Each wall is flat, endless, passes through zero and stands at right angles to its row. A trip goes straight from one point to another. Which walls does it cross, in order?

Walls:
(1): [-61 -11]
(2): [ -1 -16]
(3): [48 12]
(4): [ -6 -36]
(5): [ 29 -53]
(6): [ 26 -29]
Trips:
[-34  -2] to [-15 -37] => 5, 6
[ -4 -29] to [38  4] => 1, 3, 4, 2
[-12 -40] to [-22 -54] => none
[48 38] to [-15 119] => 6

Walls:
(1): [ 24 -25  24 -52 -27  53  39  39 -17   6 -10 -61]
(2): [-22  11  44 -24  33 -14   6 -10 -37 -25 -17  -9]
(3): [-64 -12  22  12  35 -24 -38   2 -27 -10 -43   8]
(4): [ -2 -25  18 -12  17  18  43 -30  -1  62 -12  64]
Trips:
[ 21  -3  45 -38   9 -40 -31  -9  31  -5  -5  37] to [ -6  37 -44 -32 -16 -13 -14 -34 -71  49  54 -42] => 3, 4, 1
[  4 -35 -31  10   7  43 -75  13 -25 -47 -59 -50] to [ 10  29  77  -1  -8  50  73 -57   5  -4  50  -2] => 3, 4
[-53 -68 -15 -19  23  -4 -45  22 -40  -2  -4 -23] to [  7 -10  -5 -46  36  22  -5  28 -10 -43   8 -23] => none
[ 32  45 -36   1  20  23  34  34 -16  39  58  -9] to [ 36 -35 -30  -9 -16 -22 -33  86  -5  38  22 -11] => 4
[ 25 -70 101  17 -83  51  51 -35   1  59  25 -58] to [-49 -21  37  71 -17  38   5   3 -52   8  32  -9] => 2, 3
[ 28   6   8  50  42  22 -24  41  -6  20 -12 -10] to [-14 -16   8 -13  94 -84  43  39 -33  -5  33  28] => 2, 4
[ 78 -26   9  -5 -11 -10 -26  26  93 -41 -63  29] to [-31 -77 -24  24  38 -26 -64  48   0  24 -34 -27] => 3
